Each point is reached from the start by the listed moves, each made once or not at all, plus a little noise. Is the number of moves made odd or even? Then give how often each move was made.
In the rows, 128 means zero.

Moves:
(1): [192 111 116]
(2): [139 180 105]
Start: [118 124 111]
Points:
[195 160  70] -> even (1, 1)
[186 100 100] -> odd (1, 0)

Moves:
(1): [192 121 149 128 122 119 121 129]
(2): [128 189 133 156 132 135  99  98]
(3): [ 86 123 201 134 116 131 130 148]
(4): [145 126 115 207 135  91 144 131]
(5): [127 119 145 128 168 167 114 132]
(6): [133 145 101 141 108 164 165 117]
Start: [103 158 136 121 166 143 133 136]
Points:
[138 156 207 221 172 179 169 148] -> odd (1, 0, 1, 1, 1, 1)
[103 158 132 126 167 139 136 135] -> even (0, 0, 0, 0, 0, 0)
[ 98 227 126 164 189 223 130 102] -> odd (0, 1, 0, 0, 1, 1)
[141 213 208 245 170 188 143 120] -> even (1, 1, 1, 1, 1, 1)
[ 82 178 165 220 144 151 183 144] -> odd (0, 0, 1, 1, 0, 1)

Moves:
(1): [183 149 153  81  79 117 114 142 134 137]
(2): [140 168 121 132 137 154 153 163 109 165]
(3): [108 158 203 137 123 146 111 128 126 103]
(4): [153 101 132 162  97 117 122 158 113 149]
(5): [167 122 156 141 172 144 134 128 153 123]
(6): [139 105 116 133 132 155  99 131  96 104]
(7): [147 110 137 137 142 130 164 120  97 119]
(8): [104 106 135  98 112 138 127 176 145 140]
(9): [142 120 126 140  83 184 124 105 168  98]
Start: [122 125 127 180 113 136 115  95  94 128]
Points:
[126  74 141 185  64 131 102 174  94 165] -> even (0, 0, 0, 1, 0, 0, 0, 1, 0)
[ 86 109 196 161  94 192  67 144  80  96] -> odd (0, 0, 1, 0, 0, 1, 0, 1, 0)
[134  78 219 217  29 210 127 140 105  96] -> odd (0, 0, 1, 1, 0, 0, 1, 1, 1)
[191  95 167 128  22 187 133 128 127 108] -> even (1, 0, 0, 0, 0, 0, 1, 1, 1)
[179  77 249 227  79 228 135 138 128  94] -> even (0, 0, 1, 1, 1, 0, 1, 1, 1)

Moves:
(1): [150 106 162 104 112 124 135  97 160 124 129 116 138 119 106 133]
(2): [150 168 126 112 121 116 112 136 133 152 150 137 145 144 112 116]
(3): [117 142 157 144 123 127 114 112 138 145 100 137 138 134 118 125]
(4): [140 131 128 148 159 124 150 110 138 138 141 116 109 134 133 126]
(5): [ 92 128 155 110 154 107 126 162 120 145 131 128 135 131 125 123]
(6): [133 135 131 119 132 156 126 140 134 124 127 126 129 131 121 118]
(7): [102 149 133 110 114 133 151 128 136 148 144 146 103 142 134 141]
(8): [133 122 144 132 114 125 139 154 138 133 133 123 128 142 143 127]
(9): [123 137 104 121 131 122 114 142 162 135 143 119 118 114 157 130]
(10): [126 114 126 124 140 140 128 124 129 151 121 132 135 116 129 129]
(11): [120 119 163 119 120 144 100 119 125 133 159 111 140 126 160 118]
(12): [147 114 132 110 158 131 119 143 136 120 142 163 128 142 131 135]
(13): [111 143 105 146 131 132 149 124 147 108 140 134 172 130 115 112]
(14): [129 128 106 102 127 119 132 125 124 115 100 109 138 165 149 133]
Start: [153 126 116 141 126 102 127 158 139 138 110 128 135 133 113 131]
Points:
[118 129 171 154 191  89 131 153 152 204  89 130 140 135 106 121] -> even (0, 0, 1, 1, 1, 0, 0, 0, 0, 1, 0, 0, 0, 0)
[166  86 156 101 134 124 113 163 240 145 181 131 199 125 158 119] -> odd (1, 0, 0, 0, 0, 0, 0, 1, 1, 1, 1, 1, 1, 0)
[152 191  69  80 127  85 146 214 221 153 167 164 171 215 158 129] -> odd (0, 1, 0, 0, 0, 0, 1, 1, 1, 0, 0, 1, 1, 1)
[183 158 186  69 131 133 116 143 209 206 125 186 155 163  67 131] -> odd (1, 1, 1, 0, 0, 1, 1, 0, 0, 1, 0, 1, 0, 0)
[175  80 195  76 138 119  87 109 184 157  93 129 183 166 138 137] -> even (1, 0, 1, 0, 0, 0, 0, 0, 0, 1, 1, 1, 0, 1)
[152 166 136  85 204 109 117 193 172 149 178 130 207 214 136  90] -> even (0, 1, 0, 1, 1, 1, 0, 0, 0, 0, 1, 1, 1, 1)
[142 144 109 117 152 136 183 125 249 170 160 121 142 122 114 126] -> odd (1, 0, 0, 1, 0, 1, 1, 0, 1, 1, 0, 0, 1, 0)
[196 144 171  95 131 135  82 210 166 161 182 147 167 178 140 105] -> odd (0, 1, 0, 0, 0, 1, 0, 1, 0, 0, 1, 1, 0, 0)

Moves:
(1): [152 123 123 139 139 137 125 119 112 123 129 128 137 130 124 138 131 129
 122 131 135 109]
(2): [127 137 124 123 130 132 143 123 122 115 119 114 135 131 131 141 136 121
 105 129 118 131]
(3): [109 128 151 135 146 137 145 131 120 129 137 129 130 115 135 136 134 138
 137 118 116 123]
(4): [139 120 132 143 119 125 135 147 101 129 135 110 119 118 152 127 112 106
 129 117 115 142]
(5): [105 116 109 143 149 118 131 136 124 140 144 120 116 150 123 146 131 127
 131 129 114 110]
(6): [126 118 119 142 127 157 130 142 123 129 127 134 133 125 124 129 138 127
 128 137 138 124]
(7): [124 116 135  96 110 106 143 131 133 134 153 139 119 129 152 141 145 143
 127 158 126 128]
(8): [146 129 118 129 133 129 130 160 123 132 127 143 142 125 141 124 141 127
 137 136 116 138]
(9): [132 133 137 141 127 137 131 112 162 131 124 119 131 129 146 131 132 131
 133 142 128 130]
(10): [122 129 127 125 130 132 125 132 136 162 130 119 144 119 135 139 121 127
 125 121 117 125]
(11): [109 148 113 124 110 115 112 123 117 129 141 121 141 108 130 108 131 142
 138 135 136 124]
(12): [127 152 131 142 129 136 137 120  95 144 128 159 118 130 140 124 118 136
 110 136 124  90]
(13): [118 122 123 131 127 133 140 120 131 124 118 142 133 112 133 140 134 122
 124 126 120 130]
(14): [127 119 123 121 125 127 130 123 120 129 137 137 145 162 126 122 138 109
 126 112 127 131]
(15): [133 122 141 111 136 150 112 135 103 124 128 124 115 116 159 108 142 105
 123 127 121 129]
(16): [122 130 133 131 117 133 106 135 131 112 139 128 134 135 129 141 141 119
 131 134 129 122]
(17): [126 127 141 141 124 113 133 128 122 135 127 122 120 107 107 115 142 122
 113 136 123 121]
(18): [119 105 123 146 130 115 124 143 126 118 110 124 117 152 139 127 128 173
 124 114 136 129]
(19): [124 134 131 136 116 136 127 123 123 130 107 121 128 125 130 130 134 144
 155 127 137 127]
(20): [127 125 135 129 126 115 112 123 112 118 128 120 138 141 126 121 115 132
 123 151 121 124]
Start: [136 130 120 150 115 137 107 104 108 147 142 140 138 139 121 104 143 136
 127 147 131 150]
Points:
[ 93 127 145 175  59 145  67 112  47 182 156 147 159 154 204  79 202 184
 119 212 131  92] -> odd (0, 0, 0, 0, 0, 1, 1, 0, 1, 1, 1, 1, 0, 1, 1, 1, 1, 1, 1, 1)
[120 116 144 180 140 128  88  98  95 158 150 105 117 143 142  85 162 112
 107 193 102 126] -> odd (0, 0, 0, 0, 1, 0, 0, 0, 1, 0, 0, 0, 0, 0, 1, 0, 1, 0, 0, 1)
[123 101 138 142  99 127 115 160  62 149 186 135 142 139 249  77 196 160
 148 152  98 172] -> odd (0, 0, 1, 1, 0, 0, 1, 1, 1, 0, 1, 0, 0, 1, 1, 0, 0, 1, 0, 0)
[132 125 112 129  74 103  87  79  58 140 172 140 176 166 140 100 170 164
 149 188 146 124] -> even (1, 0, 0, 0, 0, 0, 1, 0, 0, 0, 1, 0, 0, 1, 0, 0, 0, 0, 1, 1)
[ 86  92 114 169 108 104 119 105 125 116 156 122 137 194 177 167 177 180
 100 208  99 132] -> even (0, 1, 0, 0, 1, 0, 1, 0, 1, 0, 0, 0, 1, 0, 0, 1, 0, 1, 0, 1)
[139 144 116 200  76 138  87 146  69 126 156 101 180 109 158  90 179 113
 112 208 102 153] -> odd (0, 1, 0, 1, 0, 1, 0, 1, 1, 0, 1, 0, 0, 0, 0, 1, 1, 0, 0, 1)
[153  80 110 159 123 176 135 123  55 150 183 112 136 176 205 140 195  86
  97 175 100 132] -> odd (1, 1, 0, 1, 1, 1, 1, 0, 1, 0, 0, 0, 0, 1, 1, 0, 0, 0, 0, 0)

Moves:
(1): [139 148 133 116 124 130 131 135 134 129 118 128 131 135 127 126 116 143
 138 127 125 127 129 140 120 113 125]
(2): [114 147 135 137 114 114 141 121 121 142 134 124 126 125 112 121 126 130
 128 137 124 121 131 125 132 135 131]
(3): [133 126 151 129 126 124 122 133 136 129 133 132 135 128 132 137 139 140
 128 138 130 139 122 132 129 131 126]
(4): [137 139 132 155 135 123 127 125 122 128 120 123 131 118 119 117 123 139
 132 122 139 123 117 132 139 122 130]
(5): [124 136 139 134 134 137 119 121 133 105 151 134 118 120 114 123 122 120
 120 123 110 124 108 136 129 126 128]
(6): [125 127 136 110 129 135 131 131 151 132 118 121 132 129 141 129 124 119
 126 120 118 130 130 112 131 123 144]
(7): [139 114 143 144 118 119 153 138 113 109 120 128 132 120 134 119 137 116
 125 135 120 134 144 126 132 122 127]
(8): [134 130 131 137 131 128 128 139 130 155 125 134 141 122  96 132 129 109
 123 131 137 124 117 144 125 120 123]
(9): [130 120 123 136 105 113 122 110 139 110 120 121 137 123 120 106 136 134
 116 120 130 134 133 135 116 129 114]
(10): [128 128 119 126 131 129 147 127 133 136 140 126 129 138 133 124 119 121
 121 126 122 130 120 126 125 129 129]
(11): [135 123 127 132 117 128 121 115 127 126 137 122 127 120 131 132 121 123
 118 142 134 126 114 134 135 115 137]
(12): [126 136 116 121 116 138 136 138 136 140 132 135 117 126 139 100 142 122
 123 121 136 121 136 127 118 133 143]
(13): [112 139 133 129 131 152 137 107 135 130 122 135 157 110 138 124 114 140
 136 132 125 120 117 134 128 118 115]
(14): [124 140 121 124 127 121 113 146 128 111 123 137 132 140 115 130 121 134
 125 125 125 127 127 127 124 138 149]
(15): [125 124 139 110 135 131 142 144 120 109 129 119 117 130 140 134 142 134
 130 127 120 109 111 133 131 115 127]
(16): [140 151 137 125 139 136 132 137 132 113 122 125 132 130 132 158 137 129
 121 137 129 140 116 141 107 105 133]
(17): [133 138 122 123 140 129 133 124 134 127 130 131 137 137 124 125 139 120
 120 126 129 129 146 119 130 128 125]
(18): [127 123 134 129 133 143 129 136 128 125 127 125 123 126 119 121 131 143
 125 131 145 129 129 130 125 126 123]
(19): [117 131 114 131 138 126 128 130 150 114 140 130 121 139 140 127 124 132
 154 142 146 136 128 126 138 134 131]
(20): [122 123 127 123 126 128 140 127 126 134 122 125 114 132 147 125 132 120
 121 151 126 141 115 145 137 131 131]
(21): [121 143 147 116 147 120 125 130 142 127 124 126 142 112 144  94 124 124
 116 123 155 131 145 118 108 119 134]
(22): [123 143 130 130 139 122 127 152 124 120 133 131 131 122 131 130 129 133
 134 122 123 146 121 124 144 114 118]
(23): [120 119 129 134 140 125 120 141 144 137 136 117 116 124 139 131 135 133
 122 125 107 110 146 118 137 127 126]
(24): [103 117 144 130 128 145 135 108 122 129 140 124 133 147 135 128 140 132
 124 122 134 132 129 147 118 118 122]
Start: [158 123  96 125 129 132 123 136 139 119 139 115 123 131 122 110 122 141
 130 140 137 116 113 140 132 126 127]
Points:
[117 193 146 108 168 126 161 190 139 109 158 110 153 146 109 110 138 133
 102 137 151 125  78 173  94  65 140] -> odd (0, 1, 0, 0, 0, 0, 0, 1, 0, 1, 0, 0, 0, 1, 1, 1, 0, 0, 0, 0, 1, 1, 0, 1)
[161 197 158 124 145 169 129 134 207  40 150 104 147  85 152  44 128 198
 125 160 197 110  56 194  91  48 130] -> odd (1, 0, 1, 1, 1, 0, 0, 0, 1, 0, 1, 1, 1, 0, 1, 1, 0, 1, 1, 0, 1, 0, 0, 0)
[121 179 165 132 171 123 118 165 176  11 162 106 129 136 154  84 153 175
 116 156 167 161  49 201 116  70 135] -> even (0, 0, 1, 1, 1, 0, 0, 0, 1, 0, 0, 0, 0, 1, 1, 1, 0, 0, 1, 1, 1, 1, 0, 1)
[126 153 141 140 131 115 187 139 183 106 135  96 154 125 134   7 172 117
 110 128 188 105 145 148 114  86 142] -> even (0, 1, 0, 1, 0, 1, 1, 1, 1, 0, 0, 1, 0, 0, 1, 0, 1, 0, 1, 0, 1, 0, 0, 1)
[134 152 139 113  95 107 180 187 164  61 159 112 108 129 144  53 156 128
  93 149  84 135  75 152 144 115 157] -> even (0, 1, 1, 0, 1, 1, 1, 0, 1, 1, 0, 1, 0, 1, 1, 0, 0, 0, 0, 1, 0, 1, 0, 0)

Moves:
(1): [115 127 140 124 139 132 120 154 127 107 144 120 150 124 140 146 122 148
 142 139 144 143 116 114 129 120]
(2): [135 134 130 131 133 134 130 142 114 126 131 118 118 116 127 122 125 112
 131 111 133 120 118 119 121 125]
(3): [126 125 145 109 113 125 112 129 118 128 113 128 139 108 129 123 135 113
 130 146 130 140 138 112 136 125]
(4): [110 138 138 153 120 130 135 121 118 124 123 118 115 146 130 140 135 134
 121 124 127 106 140 143 127 133]
(5): [148 126 119 141 139 108 135 143 133 137 127 147 123 128 134 145 121 117
 122 129 118 133 131 119 131 138]
(6): [144 146 125 159 114 108 144 119 114 125 125 123 127 123 127 120 102 131
 132 135 150 122 133 139 119 132]
(7): [123 128 146 122 135 137 120 122 113 119 119 137  98 123 127 132 115 134
 132 129 142 139 140 145 135 107]
(8): [116 126 122 110 139 128  97 135 134 123 145 134 137 135 146 121 123 121
 138 125 120 140 131 126 119 137]
(9): [115 125 140 120 137 132 136 143 128 117 134 140 122 137 138 127 129 132
 123 129 136 129 138 134 115 115]
(10): [119 124 142 122 158 133 114 115 115 104 128 131 127 137 130 111 128 123
 124 136 123 152 116 111 127 132]
(11): [139 121 153 117 129 125 144 133 116 138 118 122 116 127 121 131 122 134
 131 128 131 108 122 140 125 122]
(12): [118 120 115 132 148 127 147 130 131 131 123 141 109 118 120 119 113 142
 143 101 117 129 131 106 123 123]
(13): [125 135 115 122 112 139 124 116 115  97 123 138 132 123 108 147 125 117
 150 136  95 135 105 118 112 132]
(14): [137 131 119 140 113 124 147 132 134 129 128 124 138 125 128 124 149 136
 140 125 130 142 117 131 135 139]
(15): [125 130 125 134 136 134 148 130 130 146 120 124 139 138 121 132 113 126
 145 122 119 125 118 137 141 153]
(16): [127 107 129 129 131 145 129 136 159  94 122 120 119 111 120 128 105 110
 120 107 123 143 131 157 152 119]
(17): [102 110  97 128 130 122 121 141 140 133 124 112 125 136 129 120 133 120
 141 162 130 136 123 123 135 122]
(18): [ 94 135 106 127 129 131 118 145 138 153 111 136 142 105 124 147 132 151
 109 128 118 160 114 122 131 163]
(19): [125 123 123 125 148 127 101 142 119 133 124 123 147 115 108 126 112 132
 121 121 143 122 125 138 126 125]
(20): [139 153 136 134 132 121 131 141 156 133 137 140 123 121  86 119 145 154
 121 141 135  90 128 150 144 144]
(21): [140 131 118 137 126 137 128 143 132 116 114 128 135 113 137 137 141 128
 116 120 129 121 122 113 130 152]
(22): [127 117 145 127 114 136 115 130 111 130 142 152 111 127 136 120 126 128
 115 130 155 114 129 133 129 127]
(23): [141 149 119 123 123 102 131 141 132 134 129 130 145 130 121 138 133 159
 107 129 107 138 133 136 140 110]
(24): [128 142 146 126 116 143 119 139 140 131 111 129 134 129 132 116 113 132
 146 113 119 138 133 115 115 132]
Start: [124 139 141 147 149 130 106 138 123 125 127 132 116 118 133 127 119 132
 119 139 112 131 136 148 138 107]
Points:
[ 66 121 224 103 151 201  62 181  95  64  72 161 113  61 115 153  47 138
 157 143 102 219  94 144 166 130] -> odd (1, 0, 1, 0, 0, 0, 1, 0, 0, 1, 1, 0, 1, 0, 1, 1, 0, 1, 0, 0, 0, 1, 0, 1)
[106 162 158 173 138 109  87 153  55 125  55 149 104  65  89 188  66 144
 116 161 113 146 134 172 126 131] -> odd (0, 0, 1, 1, 1, 1, 1, 0, 0, 0, 1, 0, 1, 0, 0, 0, 0, 1, 1, 0, 0, 0, 0, 0)
[130 163 134 136 209 114  94 188  66  59 115 151 125  83 109 123  64 154
 128 101  89 140 103 120  86 103] -> odd (0, 1, 0, 0, 0, 1, 0, 1, 1, 1, 1, 1, 1, 0, 0, 0, 0, 0, 1, 0, 1, 0, 1, 0)
[ 81 186 113 160 141 104  74 225 140  95  80 156 134  65  88 212 148 200
 104 214  79 166 121 135 182 146] -> odd (1, 0, 1, 1, 1, 0, 1, 0, 0, 0, 0, 0, 1, 0, 0, 0, 1, 1, 0, 1, 1, 0, 1, 0)
[ 20 143 131 156 240 178  52 213 168 110  84 131  87  81  69  98  48 157
 145  97  95 168 121 175 172 155] -> odd (0, 1, 0, 1, 0, 0, 1, 1, 0, 1, 0, 1, 0, 0, 1, 1, 1, 1, 1, 1, 0, 0, 0, 1)
[ 55 182 163 181 135 135 127 187 101 106 114 184 117  78  82 159  88 198
 144 162 128 115 121 147 137 168] -> odd (1, 0, 1, 1, 0, 1, 0, 0, 1, 0, 0, 1, 1, 0, 1, 0, 0, 1, 0, 1, 0, 1, 0, 0)
[109 135 201 158 186 140 119 193  89 104 129 180  58 137 168  96  99 135
 148  82 112 133 137 118  98 121] -> odd (0, 1, 0, 1, 1, 0, 0, 1, 1, 1, 1, 1, 0, 1, 0, 0, 0, 0, 0, 0, 0, 1, 0, 1)
[102 158 127 162 173 148  87 185 104  64 141 166 103 114 109  96 102 117
 148 180 128 111  92 142 122 170] -> odd (0, 1, 0, 0, 0, 1, 0, 1, 1, 1, 0, 0, 1, 0, 1, 0, 1, 0, 0, 1, 1, 1, 0, 0)
[ 86 153  99 192 175  92 145 240 102 162 101 166  86 104 153 156  76 175
 103 119 111 119 128 146 134 168] -> even (0, 1, 0, 1, 1, 1, 0, 1, 1, 0, 1, 1, 0, 0, 1, 0, 1, 1, 0, 0, 1, 1, 1, 0)
[ 45 134 122 192 224 128  99 249 115  65 115 167  80  85 164 155  39 173
 109 117 125 207 125 149 168 140] -> odd (1, 1, 0, 1, 1, 1, 1, 1, 1, 1, 0, 1, 0, 0, 1, 1, 1, 1, 0, 0, 1, 1, 1, 0)
[142 172 206 155 196 138 104 174  97 117  49 149 100  61  61  88  50 175
 153 125 143 109 134 143 151 145] -> odd (0, 0, 1, 0, 0, 1, 1, 0, 0, 1, 1, 1, 0, 0, 1, 0, 0, 0, 1, 1, 1, 0, 0, 1)

Moves:
(1): [151 111 135 120 113 122 120 153 144 124 148 123 129 122 122 151  94 150
 134 137 132 130 139 136 141]
(2): [124 106 146  97 147 120 138 100 133 163 132 134 110 144 132 109 122 110
 143 137 112 152 137 114 136]
(3): [114 102 109 112 151 121 128 116 126 116 109 123 135 117 129 166 154 130
 125 120 153 135 151 133 118]
(4): [126 118 109 132 137 145 151 158 136 121 135 118 130 130  98 121 142 132
 109 128 118 146 126 117 130]
(5): [125 126 138 148 136 114 116 136 150 127 115 123 131 133 138 138 140 128
 140 121 116 147 132 133 141]
(6): [122 152 112 134 132 121 125 128 141 138 116 115 119 128 119 152 138 120
 118 132 134 127 119 117 123]
(7): [139 133 123 128 153 146 115 129 150 113 102 123 134 163 135 103 139 131
 137 147 160  96  95 108 141]
(8): [121 120 121 113 118 127 138 108 106 133 110 156 131 105 124 142 131 116
 140 125 131 148  96 131 147]
(9): [129 143 128 131 139 119 142 122 120 135 123 144 141 149 106 139 142 142
 143 137 108 115 137 129 142]
(10): [150 128 119 144 122 106 122 118 136 141 122 131 125 116 132 120 114 131
 136 121 135 126 120 124 113]
(11): [102 118 114 106 129 140 139 139 129 125 105 147 120 132 164 139 122 149
 110 123 142 153 130  95 112]
(12): [106 127 119 140 137 142 118 132 121 123 127 122 131 127 127 112 124 150
 132 136 133 135 126 115 115]
(13): [138 134 120 141 122 153 142 134 130 127 121 131 122 142 122 126 122 114
 134 143 142 124 123 141 129]
(14): [140 124 113 142 135 139 119 134 124 138 126 140 132 150 122 136 126 104
 112 109 138 136 114 152 126]
(15): [128 126 142 146 146 124 138 131 120 127 139 127 140 124 138 124 112 121
 120 116 134 137 116 146 105]
(16): [139 123 104 143 134 114 122 138 121 125 149 127 155 106 133 146 136 113
 165 116 127 112 137 129 131]
(17): [136 141 121 132 132 135 122 131 143 122 143 150 133 128 129 126 125 130
 134 117 129 128 123 136 128]
(18): [143 132 150 122 115 139  97 144 113 126 138 120 108 119 130 145 135 136
 135 148 122 115 119 122 103]
(19): [125  87 143 132 115 151 128 127 132 126 146 120 101 108 104 132 108 138
 143 136  80  99 111 118 112]
(20): [140 129 140 113 105 128 137 112 141 154 138 113 154 127 132 127 129 148
 115 118 142 136 133 145 122]
(21): [ 98 139 134 119 112 111 121 133 148 116 134 125 122 143 124 135 156 124
 137 144 124 139 129  98 122]
(22): [139 114 130 135 147 143 131 100 124 127 119 142 150 125 115 163 109  99
 135 102 115 150 139 115 129]
(23): [138 152 105 131 114 132 129 118 116 129 114 111 106 134 121 132 130 128
 131 112 123 135 115 129 119]
(24): [109 115 131 126 130 131 134 130 132 145 119 114 131 114 120 124 116 115
 143 107 138 124 139 135 120]
Start: [138 146 119 119 140 121 122 121 127 114 105 133 124 120 110 139 122 115
 106  91 126 125 151 120 129]
Points:
[175 148  79 150 166 144 141  72 133 144  50 136 176 174  73 244 149  83
 117  28 140 178 170 174 132] -> even (0, 0, 1, 0, 1, 0, 0, 0, 1, 0, 0, 0, 1, 1, 0, 0, 0, 0, 0, 1, 0, 1, 1, 0)
[175  79 100 115 128  58 109  95 183 172 126 113 131 132  71 236 138 124
 193  63  79 151 172 126 117] -> even (1, 1, 1, 0, 1, 0, 0, 0, 1, 1, 0, 0, 0, 1, 0, 1, 0, 0, 1, 1, 1, 0, 1, 0)
[163  85  37 163 169 177  92 156 169  81  47 121 103 144  84 249 157  76
 161  69 129 148 102  43  64] -> even (0, 0, 1, 1, 1, 0, 1, 0, 0, 1, 1, 0, 1, 1, 0, 1, 0, 1, 1, 0, 1, 1, 1, 0)
